Each row is a point. A path goes straight from each point to the next, and from the last back to the first. The post is the endless flat space through its rows: a point in 2 columns, a line in 3, a plane in 4, and so on, so that a path can go around it. Count how often the path circles the post. Going back the other way cancels.
In the rows, zero is written as 128.

Post (2 x 3):
[[133  97 154]
 [123 146  85]]
Path (8 x 3):
[[ 86 107 104]
 [112 112 149]
 [102 155 172]
 [111 110 129]
 [118  67 102]
 [169  58 144]
 [174 117  84]
 [134 118  94]]
Times around: 0

Post:
[[110 151 139  49 155 174 137 129 134 133 216]
 [ 95 127 109 106  92 114  94 163 134 112  77]
 [115 141 158 134  57 162 124 166  87  64 134]
 [ 97 131 129 117 140 156 121 114 130  80 122]
 [106 121 131 118  70  79 133 141 131  63 103]
 [ 92 141  65 169 120 115 143 148 138 117 121]
 [100 111 157 169 152 105  63  84 114 217 132]
 [ 84 143 145 152 232 145 163 147 144 207 150]
 [ 92 142 169 162 108 174 133 142 167 133 143]
 [ 84 138 111 118  93 141 207  87 136 133  75]]
Path:
[[ 86 106 105 120 152 122 165 153 157 136 104]
 [ 64 112 106 130 141 159 121 144 128 136 106]
 [ 81 145 147 135 141 146 146 108 116 156 134]
 [ 96 172 138  90 185 124 133 135 110 125 133]
 [129 171  98  96 125 178 153 120 122 176  94]
 [116 123 176 149 120 164 134 165 153 141 115]
 [107  98 119 147 130 121 153 108 118 112 139]
 [ 90 117 188 131 129 121 179 108 114 121 132]
 [ 76 136 171 114 139 177 123 121 131 128  99]
 [ 76 157 119 167 148 150 119 117 155 105  84]
 [119 156 143  91  72  97 121 144 142 118  95]
 [ 64 189 143  84 112 168 173  91 159 103 124]
 [ 53 110 145 163 127 158  97  87 147 141 121]
 [ 66  96 133 102 151 155 129 132 149  96 112]]
Times around: 1

Post (17 x 18):
[[133 121 118 111 131 151 121 165 142 167 151 149 152 104 111 126 220 148]
 [119 110  85 143 106  80 130 119 148  53 135 181 171 149 108 131 130 150]
 [106 101  78 167 109  66 159  27 103 112  83 208 173  86 113 191 153 133]
 [157 137 188 169 173 175 136 146 103 122 184  89 140 151 167  79 150 106]
 [105 115  88 164 106 102 186  82 158  84 147 149 195  88  66 160 135 116]
 [111 109 147 151 162 137 148 141 151 172 148 128 105 153  90 130 161 168]
 [157 141  99 169 171 116 219 162 109 105 147  89 126 150 163  84 116  99]
 [156 124  39 158 122 129 149  69 145  84 167 156 153 100 143 113  69 132]
 [133 119 103 164 160 136 120 147  93 142 145  54 166 158 133 100 121 101]
 [102  90  70 153 116 146 159  61 165  91  86 160 166 133 135 180 157 113]
 [127 116 190  80 152 133 115 148 170 163 130  95 132 113 118  88 164 141]
 [101 124 141  99 157 142 132 126 133 168 117 187 146 138  71 114 168  86]
 [110 122 166  59 189 156 141 156 107 167 156 111 160 142 116 146 169 151]
 [155 112  97 197 160 125 156 184 149  99 173 108 151 122 186 127  57  95]
 [157 119 115 145 144 134 147 145 111  94 193  74  89 142 155 134 120  69]
 [113 145  91 170  75 126 184 125 114 103 154 119 143 142 172 116  66 106]
 [114 115 158 103 167 187 122 169  97 132 103 129 117  94  77 112 155 148]]
Path, 16 rows:
[[129  75 116 129  62 111 134 118 150 131 153 105 161 125 177 109 168  76]
 [108  59  94 154 149 135 117 133 122  92 161 149 129 110 131 152 163  80]
 [112 135 151 191 156  99 177 131 158 143 171 143 178 137 171 112 117 114]
 [ 93 158 105 156 146 168 153 134 153 136 166 108 153 158  88 120 183  89]
 [136 117  56 124 115  93 154 102 153  97 158 135 141  94 115 121 169  75]
 [122 103 120 152 142 139 166  91 137 133 141 130 117 127 119 110 165  94]
 [132  90  83 110  80 165 137 110 125  68 165 146 215 123 127 125 107 114]
 [149 118 119 130 150 113 127 129 115 126 143  97 129 151  99 108 123 155]
 [164 145 111 147 143 166 132 134  90 106 130 148 162  50 139 118 113 147]
 [112 121 108 145 151 131 199 115 110 112 137  67 127  84 109 180 135  92]
 [111 115 120 166 143 136 117 127 117  94 148 163 165 113 120 131 166 131]
 [102  62 154 123 161 115 160 129 156 150 152 109 126  96 134 143 133 145]
 [147 107 108 156 135 132 186  87 101 117 148 127 151 154 107  77  98 111]
 [176 137 120 146 143 170 194  94 133 137 128 114 148 118 129 140 145  94]
 [188 113 135 149 182  92 129 180 117 124 155 137 147  99 147 155 171 150]
 [126 116 120 139 160 135 171  91 144 116 141 170 177 147  84 126 125  91]]
Times around: 1

Post:
[[168 153 183 145 110 122 115 119 109 145 118  89 114 126 104 126 134 120]
 [128 106 133 118 110 174 132 121 105 147 128 113 151 140  84 122  98 167]
 [156 121 123 165 137 171 123 101  87 129 124 117 139  86 145 108 100 124]
 [105 132 133 188  85 158 137 147 134  94 141 121 154 144 100 115 130 101]
 [122 132 194 120 132 153 163 122 121 137 141 164 107 137 121 112 153 106]
 [112 106 153 161 136 124 101 106 120 179 151 164 110  83  96 152 105 129]
 [127 128  86 133 102 147 115 172 177 142 123 135 136 156  74 125 131 116]
 [138  82 125 136 130 105 115 124 143  35 133 115 110 165 143 180 172 106]
 [118 171  71 132 101 171 132 148 124 159 115 120 161 140 155 148 138 112]
 [145  92 141 164 114 150 153 113 116 108 125 113  58 138 152 165 169 110]
 [129 133 135 172 138 131  94 170 139 119 162 122 115 139 115 122 124 155]
 [103  74 127 160 135  99  97 148 130 131 123 155 125 155  96 118  90 142]
 [ 80 113 119 148  96 167 111 151 132  37  82 121 100  91 155 136  80 137]
 [135  99  95 149 110 168 133  99 174 146 132  68 153 147 149 135 186 126]
 [131  74 136 127  85 129 168 143  82  97 176 144 103 135 141  99 121 125]
 [ 84 133  86 106 139 182 152 111 123 135 148 112 102  99 146 128  87  86]
 [111  99 111 115  85 138 123 201 121 138  82 108 175 126  79 151  98 121]]
Path, 30 rows:
[[121 174 154 152 122 166  69 112 111  82  81 168 157 155  43  91  62 166]
 [159  51 176 119 117 154 139 115  70 140 136 136  85 128 126 103 125 130]
 [132   7 118  83  91 179 188 144 107 116 143 159 103 146 133  80 134 116]
 [114 128 187 151 119 131  94 127 192 130 126 144  64 152 107 169 166 166]
 [100 144 141 142 124 147 130 143 122 119 148 109 152 119 123 109  76 148]
 [101 140 155 172 148 111 158 141 112 156 145 164  90 115 119 112 130  85]
 [179 136  56 178 100 153 132 136 112 114 164 137  88 153 133 139 182 123]
 [140 146 141 103  58 131 102 155 109 155 131 144 158 127 130  87 139 125]
 [ 65 131  85 132 160 157 122 146 123 161 151 124  98 163 151 129  70  91]
 [127 178 122 154  97 180 107 181 149 113 173 156 107 108  84 128  87 175]
 [127  76 154 146  72 114 149  80 117 104 124 158  89 101 121 149 126 122]
 [111  83  52 170 112 184 149 128 143 156  75 126 147 181  97 126 124 125]
 [115  69 131 112  94 194 143 127 110  88  68 120 144 111 126  83 110 119]
 [ 96 117 140 121 114 136 108 136 124 144 106 118 107 152 114 105  92 103]
 [125 129  87 123 132 147 139 134  95 171 161 155 110 120 153  80  94  80]
 [141 113 185 109  80 117 126 139 117 145  95  65 150 143  85  81  88 128]
 [ 96  77 100 186  89 137 160 121 160  96 134 122 133 143 173 164 157 136]
 [144 100 120 204 126 103 147 119 133  99  94 112 127 162 123 150 160 104]
 [106 126 115  98 129 186 115 152 173 154 149 164 108  89  65 100  99 151]
 [109  85 147 129 128 138 136 148  97 139  85 144 151 211 124 149 153 137]
 [111 135 173 105 115 146  93 154  94  91 180 155 112 130 126 100  73 159]
 [ 98 157 113 134 105 169 144 115 136 151 159 110 138 163  87 185 115 126]
 [105 100  95 162 118  97 116 135 129 123 158 102 136  97 158 136 102 127]
 [134 117  96 148 168 148 139  81 140 112  89 150 149 170 168  74 148 119]
 [ 97 163 131 114 120 176 130  98  79 156  76 157  72 129 134  82  80 101]
 [113  78 182 137  67 154 107 162 126  96 185 122 116 125 112 126 146 161]
 [157  63 192 119 109 123 177 139 110  79 181 149  72 140 126 194 180  95]
 [ 95 146  95 123 134 166 112  89 183 116  91 149 175 147 120 138 109 114]
 [111 139 120 114 142 150 135 112 142 154 100 164 178 113 149 133 135 101]
 [146  60  97  74  97 124 176 121 115  71  99 106 135 163 107  99 127 137]]
Times around: 5
